Each row is a point. Each copy is the shape, with its points in the same order, turned, moved and blurred by noise. Say if it was mirrored as well.

Shape (9 x 3):
[[-0.05 -0.41  0.33]
 [ 0.45 -0.31  0.17]
 [-0.13  0.10  0.11]
 [ 0.27  0.14 -0.62]
 [-0.17 -0.24 -0.56]
 [ 0.34 -0.08  0.33]
 [ 0.24 -0.40  0.10]
 [ 0.02 -0.55  0.26]
 [-0.02  0.04 -0.51]]
Copy 1 (9 x 3):
[[-0.51 -0.50 -0.37]
 [ 0.00 -0.57 -0.54]
 [-0.05 -0.17 -0.03]
 [ 0.53  0.13 -0.58]
 [-0.08  0.33 -0.62]
 [-0.08 -0.72 -0.23]
 [-0.23 -0.46 -0.58]
 [-0.55 -0.42 -0.55]
 [ 0.23  0.12 -0.43]]
Copy 1 is: only turned
Copy 2 (9 x 3):
[[ 0.13  0.49 -0.21]
 [ 0.33  0.00 -0.39]
 [ 0.01  0.16  0.19]
 [-0.29 -0.59 -0.07]
 [-0.60 -0.11 -0.16]
 [ 0.45  0.07 -0.11]
 [ 0.16  0.12 -0.40]
 [ 0.10  0.47 -0.39]
 [-0.37 -0.29  0.00]]
Copy 2 is: mirrored

Shape (10 x 4):
[[-0.24 -0.10 -0.29 -1.21]
 [ 0.03  0.19 -0.13 -0.31]
 [ 0.20  0.25  0.79  0.33]
 [ 0.32 -0.28 -0.24  0.32]
 [-0.16 -0.19 -0.22  0.41]
 [-0.31 -0.12 -0.11  0.36]
 [ 0.17 -0.28 -0.30  0.26]
 [ 0.43  0.25 -0.24  0.17]
 [ 0.01 -0.31 -0.24  0.29]
 [ 0.22 -0.17 -0.28  0.38]]
Copy 1 (10 x 4):
[[-0.75  0.21 -0.59 -0.80]
 [-0.44  0.02 -0.04 -0.05]
 [ 0.36 -0.03  0.78  0.09]
 [ 0.16  0.09 -0.24  0.58]
 [ 0.15 -0.41 -0.28  0.37]
 [ 0.14 -0.51 -0.20  0.26]
 [ 0.09 -0.01 -0.36  0.44]
 [-0.27  0.14  0.06  0.56]
 [ 0.16 -0.17 -0.38  0.38]
 [ 0.09 -0.03 -0.23  0.61]]
Copy 1 is: only turned
Copy 2 (10 x 4):
[[ 0.79  0.08  0.56 -0.91]
 [ 0.36  0.30  0.21 -0.10]
 [-0.13 -0.12  0.47  0.87]
 [ 0.04 -0.02 -0.49  0.08]
 [-0.39  0.12 -0.22 -0.07]
 [-0.41  0.16 -0.07 -0.05]
 [ 0.04  0.12 -0.41 -0.01]
 [ 0.21  0.35 -0.28  0.36]
 [-0.23 -0.01 -0.35 -0.15]
 [-0.03  0.10 -0.43  0.16]]
Copy 2 is: only turned
Copy 3 (10 x 4):
[[-0.32 -0.38  0.11 -1.25]
 [-0.37 -0.07  0.09 -0.30]
 [-0.54 -0.48 -0.02  0.74]
 [ 0.19  0.16 -0.41  0.24]
 [ 0.31  0.05  0.01  0.32]
 [ 0.27 -0.08  0.21  0.29]
 [ 0.21  0.05 -0.24  0.13]
 [-0.35  0.30 -0.25  0.18]
 [ 0.32  0.00 -0.13  0.18]
 [ 0.11  0.22 -0.29  0.20]]
Copy 3 is: mirrored

Shape (11 x 8):
[[ 0.65 -0.28 -0.48 -0.47  0.24  0.10  0.09 -0.18]
 [ 0.34 -0.49 -0.45 -0.48  0.09  0.04  0.15 -0.19]
 [-0.52 -0.08 -0.11  0.42  0.55 -0.47 -0.35  0.17]
 [-0.09 -0.02  0.40  0.14 -0.14  0.17 -0.20  0.47]
 [ 0.51  0.40  0.47 -0.04 -0.04  0.43  0.22 -0.35]
 [ 0.32 -0.40  0.06 -0.27  0.36 -0.39  0.02 -0.51]
 [ 0.04  0.25  0.54  0.38 -0.35  0.47 -0.12 -0.60]
 [ 0.22 -0.15 -0.24 -0.07  0.43 -0.38 -0.61 -0.24]
 [ 0.19  0.36  0.00  0.29 -0.29  0.05  0.13  0.06]
 [-0.42  0.55  0.09 -0.03 -0.19 -0.22 -0.29  0.22]
 [-0.68  0.26  0.04  0.19  0.43 -0.11 -0.43  0.19]]
Copy 1 (11 x 8):
[[-0.19 -0.20 -0.87  0.14 -0.33  0.22  0.05 -0.46]
 [-0.24 -0.22 -0.66  0.31 -0.24  0.20  0.38 -0.31]
 [ 0.31  0.08  0.64 -0.38 -0.32 -0.15  0.44 -0.52]
 [-0.15  0.13  0.34 -0.12 -0.19  0.08 -0.13  0.42]
 [ 0.29  0.60 -0.67  0.09 -0.19  0.07 -0.36  0.41]
 [-0.02  0.42 -0.45  0.24 -0.67 -0.04  0.45 -0.43]
 [ 0.38  0.68 -0.16  0.38  0.12 -0.37 -0.21  0.47]
 [-0.10  0.26 -0.03  0.03 -0.40 -0.16  0.09 -0.81]
 [ 0.08  0.19 -0.28 -0.40  0.12 -0.23 -0.06  0.27]
 [-0.05  0.53  0.31 -0.49  0.35  0.14  0.16 -0.01]
 [ 0.36  0.24  0.69 -0.28  0.02  0.17  0.17 -0.33]]
Copy 1 is: only turned
Copy 2 (11 x 8):
[[ 0.51 -0.34  0.02  0.09 -0.10  0.78  0.61 -0.24]
 [ 0.50 -0.17  0.30  0.05 -0.07  0.66  0.41 -0.41]
 [ 0.14  0.05  0.47 -0.78  0.22 -0.19  0.10  0.28]
 [ 0.03  0.29 -0.30 -0.32  0.63  0.13 -0.03 -0.22]
 [-0.04  0.24 -0.61  0.46 -0.05  0.40  0.12  0.12]
 [ 0.17  0.03  0.51  0.16 -0.19  0.32  0.66 -0.01]
 [ 0.06  0.24 -0.48  0.61  0.04 -0.29 -0.21  0.17]
 [ 0.38 -0.11  0.16 -0.32 -0.03 -0.13  0.80  0.06]
 [-0.16 -0.28 -0.31  0.04  0.41  0.21 -0.15  0.11]
 [-0.45 -0.17 -0.19 -0.51  0.16 -0.18 -0.08 -0.16]
 [-0.04  0.18 -0.02 -0.86 -0.01 -0.29 -0.10  0.08]]
Copy 2 is: mirrored
Copy 3 (11 x 8):
[[ 0.53 -0.15  0.25 -0.08 -0.01 -0.25  0.81 -0.73]
 [ 0.42 -0.12 -0.11  0.06 -0.23 -0.44  0.64 -0.57]
 [ 0.00  0.62 -0.38  0.07  0.46  0.42 -0.04  0.00]
 [-0.41 -0.11  0.14 -0.10  0.08  0.03  0.10  0.36]
 [ 0.13 -0.39  0.79 -0.04 -0.34  0.18 -0.07 -0.14]
 [ 0.31 -0.02  0.08  0.62  0.04 -0.18  0.19 -0.63]
 [ 0.19 -0.42  0.57  0.26 -0.61  0.24 -0.17  0.45]
 [ 0.61  0.19  0.07  0.43  0.46  0.07  0.36 -0.13]
 [ 0.15 -0.37  0.14 -0.32 -0.10  0.27 -0.06 -0.01]
 [ 0.20  0.15  0.01 -0.35  0.27 -0.22 -0.39  0.37]
 [-0.02  0.74 -0.11 -0.07  0.31  0.13 -0.07  0.36]]
Copy 3 is: mirrored
Copy 4 (11 x 8):
[[ 0.75  0.08 -0.06 -0.31 -0.38 -0.02  0.45  0.21]
 [ 0.56 -0.02 -0.15 -0.10 -0.28 -0.23  0.48  0.38]
 [ 0.27 -0.78  0.40 -0.30  0.66 -0.63 -0.25  0.28]
 [ 0.09 -0.48  0.34  0.07  0.47  0.42 -0.15  0.23]
 [ 0.49  0.32 -0.27 -0.14  0.29  0.53 -0.33 -0.15]
 [ 0.69  0.20 -0.06 -0.34  0.16 -0.48  0.02  0.59]
 [ 0.55  0.27 -0.04  0.58  0.50  0.33 -0.59 -0.21]
 [ 0.76 -0.22  0.54 -0.34  0.07 -0.52 -0.20  0.35]
 [ 0.15  0.01  0.23 -0.02  0.49  0.22 -0.04 -0.42]
 [-0.16 -0.40  0.43 -0.14  0.13 -0.02 -0.50 -0.14]
 [ 0.25 -0.92  0.41 -0.17  0.43 -0.21 -0.70  0.12]]
Copy 4 is: mirrored

Shape (14 x 9):
[[ 0.01  0.07 -0.29  0.29 -0.38 -0.49  0.28 -0.25 -0.03]
 [ 0.89  0.22 -0.31 -0.12 -0.09 -0.31 -0.13  0.27 -0.04]
 [ 0.45  0.30  0.04  0.29 -0.33 -0.42  0.10 -0.31 -0.26]
 [ 0.22  0.21 -0.18 -0.31 -0.34 -0.08 -0.34 -0.13  0.09]
 [ 0.28  0.15  0.40  0.32 -0.13  0.67  0.10  0.15  0.35]
 [ 0.09 -0.39  0.82  0.33 -0.35 -0.37  0.09 -0.15 -0.12]
 [ 0.42  0.23  0.10 -1.02 -0.27 -0.03  0.02  0.49  0.02]
 [-0.01  0.28  0.04  0.16 -0.21 -0.47 -0.15  0.30 -0.33]
 [-0.03  0.18 -0.34  0.35  1.00 -0.12 -0.06 -0.27 -0.24]
 [ 0.45 -0.29 -0.11  0.25  0.77  0.77 -0.06 -0.08 -0.14]
 [ 0.26  0.16 -0.23  0.05 -0.25  0.30 -0.05 -0.18 -0.37]
 [ 0.67 -0.27 -0.40 -0.19 -0.09  0.50 -0.10 -0.13 -0.30]
 [ 0.39 -0.63 -0.39  0.35 -0.24 -0.40 -0.01  0.03 -0.38]
 [ 0.06  0.23 -0.23  0.31  0.16  0.08 -0.20 -0.20  0.36]]
Copy 1 (14 x 9):
[[ 0.40 -0.28  0.18  0.28  0.03 -0.04 -0.49  0.23  0.26]
 [ 0.78 -0.42 -0.34  0.45  0.08 -0.55 -0.22 -0.34 -0.34]
 [ 0.73 -0.25  0.33  0.30 -0.12 -0.03 -0.44 -0.07 -0.08]
 [ 0.64 -0.44 -0.18  0.39  0.29  0.06  0.22 -0.02 -0.13]
 [ 0.22 -0.01 -0.08 -0.43  0.03  0.21  0.18 -0.80  0.00]
 [-0.08  0.21  0.69  0.32 -0.36 -0.14  0.11 -0.19 -0.07]
 [ 0.28 -0.11 -0.49  0.68  0.66  0.06  0.18 -0.26 -0.86]
 [ 0.56  0.25 -0.13  0.37 -0.24 -0.12 -0.11  0.36 -0.08]
 [ 0.33 -0.57 -0.50 -0.55 -0.66  0.03 -0.29  0.46 -0.24]
 [ 0.15 -0.54 -0.31 -0.98 -0.28 -0.32  0.32 -0.23 -0.46]
 [ 0.73 -0.26  0.09 -0.30  0.17  0.01  0.01  0.05 -0.33]
 [ 0.52 -0.61  0.06 -0.41  0.38 -0.40  0.19 -0.08 -0.45]
 [ 0.24 -0.38  0.34  0.07  0.03 -0.84 -0.10  0.33  0.01]
 [ 0.46 -0.54 -0.36 -0.19 -0.19  0.13  0.05 -0.11  0.26]]
Copy 1 is: only turned
Copy 2 (14 x 9):
[[-0.02  0.05 -0.18  0.36 -0.31 -0.30  0.00 -0.34  0.02]
 [ 0.51 -0.03 -0.32 -0.40  0.07 -0.40  0.22  0.07  0.67]
 [ 0.09 -0.15 -0.37  0.20  0.06 -0.27 -0.25 -0.39  0.45]
 [ 0.23  0.28 -0.46  0.13  0.23 -0.11  0.09  0.22  0.20]
 [-0.01  0.18  0.42 -0.13  0.39  0.72 -0.08  0.00  0.39]
 [ 0.35 -0.40 -0.23 -0.10 -0.04  0.49 -0.59 -0.50 -0.26]
 [ 0.82  0.44 -0.04 -0.36  0.50 -0.41 -0.19  0.59  0.06]
 [ 0.30  0.19 -0.29 -0.26  0.24 -0.22  0.03 -0.52 -0.04]
 [-0.70 -0.60 -0.04 -0.25  0.56 -0.32  0.53 -0.12 -0.05]
 [-0.12 -0.75  0.36 -0.19  0.76  0.37  0.55  0.26  0.37]
 [ 0.30 -0.01 -0.09  0.32  0.50  0.01  0.19 -0.11  0.30]
 [ 0.66 -0.43  0.02  0.22  0.49  0.07  0.43  0.39  0.53]
 [ 0.56 -0.58 -0.29  0.09 -0.24 -0.11  0.49 -0.29  0.01]
 [-0.39  0.03 -0.19  0.01  0.16  0.15  0.29  0.04  0.14]]
Copy 2 is: mirrored

Shape (18 x 12):
[[ 0.25 -0.54  0.16  0.08 -0.20 -0.31  0.19  0.19 -0.24  0.02 -0.15  0.27]
 [-0.02 -0.20 -0.17 -0.20 -0.11  0.51  0.10 -0.25  0.12 -0.53  0.19  0.24]
 [-0.87 -0.52 -0.01 -0.30 -0.27 -0.14  0.20 -0.13 -0.54 -0.36  0.09  0.24]
 [ 0.09 -0.51 -0.28  0.08  0.01 -0.14 -0.29  1.08  0.01  0.23 -0.29  0.22]
 [-0.25  0.78  0.02 -0.14 -0.25  0.85  0.18 -0.22 -0.15 -0.20  0.17  0.20]
 [-0.01 -0.07 -0.21 -0.21 -0.09 -0.38 -0.33 -0.14  0.02 -0.26  0.00 -0.04]
 [ 0.13 -0.43  0.11  0.24 -0.18 -0.09  0.07  0.28  0.08  0.44  0.41 -0.31]
 [ 0.28 -0.27  0.46  0.01  0.23 -0.39  0.16  0.94 -0.15  0.08  0.38 -0.24]
 [-0.19 -0.24 -0.14  0.08 -0.24  0.04  0.10 -0.27 -0.52 -0.41  0.40 -0.13]
 [-0.05 -0.29  0.10  0.29 -0.13 -0.22  0.30 -0.18 -0.12  0.19  0.27  0.26]
 [ 0.28 -0.37  0.15 -0.33  0.82 -0.29 -0.33  0.17 -0.15  0.66  0.18 -0.12]
 [ 0.08 -0.45 -0.23  0.25  0.86 -0.18 -0.37  0.37 -0.20 -0.43  0.39 -0.14]
 [-1.11  1.16  0.00  0.08 -0.10 -0.35  0.32 -0.21  0.11 -0.37 -1.51 -0.01]
 [ 0.04 -0.40  0.38  0.11 -0.15  0.10 -0.01 -0.12 -0.76 -0.15 -0.53  0.08]
 [-0.21 -0.53 -0.25  0.14  0.24 -0.20  0.38  0.13  0.00 -0.44  0.21  0.23]
 [ 0.23 -0.32 -0.27 -0.23  0.51  0.01  0.23 -0.24 -0.11  0.50  0.11 -0.73]
 [-0.14 -0.18  0.62 -0.19 -0.03  0.66 -0.14 -0.09  0.02 -0.39  0.14 -0.15]
 [ 0.30 -0.36 -0.20 -0.26 -0.23 -0.11  0.46  0.08 -0.21 -0.19  0.35  0.10]]
Copy 1 (18 x 12):
[[ 0.24 -0.19  0.33 -0.43  0.09 -0.08 -0.22 -0.32 -0.26 -0.24 -0.15 -0.22]
 [-0.52  0.07 -0.37 -0.40  0.10  0.36  0.38  0.09 -0.21  0.00 -0.18  0.02]
 [-0.05  0.34  0.36 -0.58 -0.37  0.18  0.41  0.09  0.15 -0.53  0.09  0.43]
 [ 0.48 -0.34 -0.10 -0.69 -0.21 -0.69 -0.41 -0.23 -0.30  0.39  0.11 -0.05]
 [-0.37  0.79 -0.53  0.24 -0.21  0.43  0.27  0.27 -0.07  0.40 -0.27 -0.08]
 [ 0.01 -0.23 -0.06  0.10 -0.02 -0.29  0.41 -0.17 -0.01 -0.16 -0.26  0.16]
 [ 0.01 -0.13  0.29 -0.29  0.43 -0.18 -0.38 -0.16  0.42  0.38 -0.07 -0.18]
 [-0.01 -0.44  0.43 -0.16 -0.20 -0.45 -0.83  0.24  0.18  0.15 -0.17 -0.31]
 [-0.28  0.20  0.36 -0.37 -0.14  0.14  0.47  0.01  0.25 -0.03 -0.45 -0.07]
 [ 0.19  0.06  0.22 -0.22  0.23  0.38 -0.16 -0.27  0.21 -0.09 -0.33 -0.05]
 [ 0.18 -0.29  0.16  0.02  0.59 -0.70 -0.64  0.16 -0.04 -0.03 -0.61  0.44]
 [ 0.10 -0.75  0.23 -0.44 -0.04 -0.37  0.08  0.52  0.00  0.32 -0.76  0.28]
 [ 0.80  0.40  0.12  1.21 -0.94  0.48  0.70 -0.23 -0.88  0.23  0.53  0.49]
 [ 0.23  0.48  0.64 -0.28  0.05 -0.08  0.20  0.07 -0.55 -0.20 -0.31 -0.30]
 [-0.06 -0.47  0.17 -0.57 -0.26  0.29  0.04 -0.03 -0.04 -0.03 -0.29  0.28]
 [-0.49 -0.08  0.55  0.11  0.56 -0.36 -0.23 -0.25 -0.09  0.40 -0.52  0.57]
 [-0.35  0.20  0.03 -0.13  0.33  0.06  0.18  0.76 -0.19  0.02  0.07 -0.21]
 [-0.52 -0.06  0.18 -0.43 -0.12  0.04 -0.20 -0.40  0.04 -0.16 -0.34 -0.14]]
Copy 1 is: only turned
Copy 2 (18 x 12):
[[-0.40  0.13 -0.21 -0.30 -0.07  0.13  0.25  0.05  0.39 -0.02  0.18 -0.12]
 [-0.05 -0.49  0.14 -0.20 -0.19  0.02  0.04  0.27 -0.38 -0.25 -0.28  0.00]
 [-0.06 -0.10 -0.13 -0.19 -0.24  0.35  0.98  0.17 -0.43  0.08  0.03  0.31]
 [-0.54 -0.22 -0.21 -0.27 -0.11  0.45 -0.23 -0.34  0.36  0.97  0.26 -0.57]
 [-0.09  0.03 -0.23  0.30 -0.08 -0.26 -0.08 -0.21 -0.77 -0.45 -0.89 -0.07]
 [-0.14 -0.32  0.11  0.25  0.16 -0.28  0.14  0.14  0.00  0.20  0.26  0.07]
 [ 0.13 -0.02 -0.60 -0.09 -0.15  0.00 -0.26 -0.36  0.45  0.20  0.25  0.19]
 [ 0.02  0.15 -0.37  0.09  0.07  0.66 -0.06 -0.24  0.81  0.20  0.11 -0.33]
 [ 0.06 -0.32 -0.33 -0.08  0.19 -0.10  0.60  0.14 -0.18 -0.06 -0.10  0.25]
 [ 0.07  0.29 -0.26 -0.30 -0.15 -0.14  0.20 -0.16  0.19 -0.24  0.24  0.08]
 [ 0.32  0.08  0.04  0.22 -0.37 -0.10  0.05  0.04  1.00  0.71 -0.10 -0.09]
 [ 0.60 -0.47 -0.04 -0.12  0.26  0.10  0.24  0.17  0.38  0.68  0.08 -0.62]
 [-0.73  1.04  0.79  0.39  0.85 -0.05  0.30 -0.09 -1.42  0.45 -0.04  0.27]
 [-0.45  0.27 -0.51 -0.18  0.10 -0.07  0.47  0.61  0.03  0.14 -0.24 -0.02]
 [ 0.07 -0.19  0.17 -0.61  0.06  0.15  0.43 -0.04  0.05  0.03  0.20 -0.12]
 [ 0.29  0.00 -0.15 -0.04  0.24 -0.39 -0.07 -0.11  0.72  0.47 -0.43  0.64]
 [ 0.15 -0.04 -0.34  0.10 -0.18  0.31 -0.22  0.62 -0.31 -0.09 -0.53  0.16]
 [-0.28 -0.36 -0.15 -0.18  0.03  0.12  0.37 -0.16  0.41 -0.32 -0.13  0.12]]
Copy 2 is: only turned
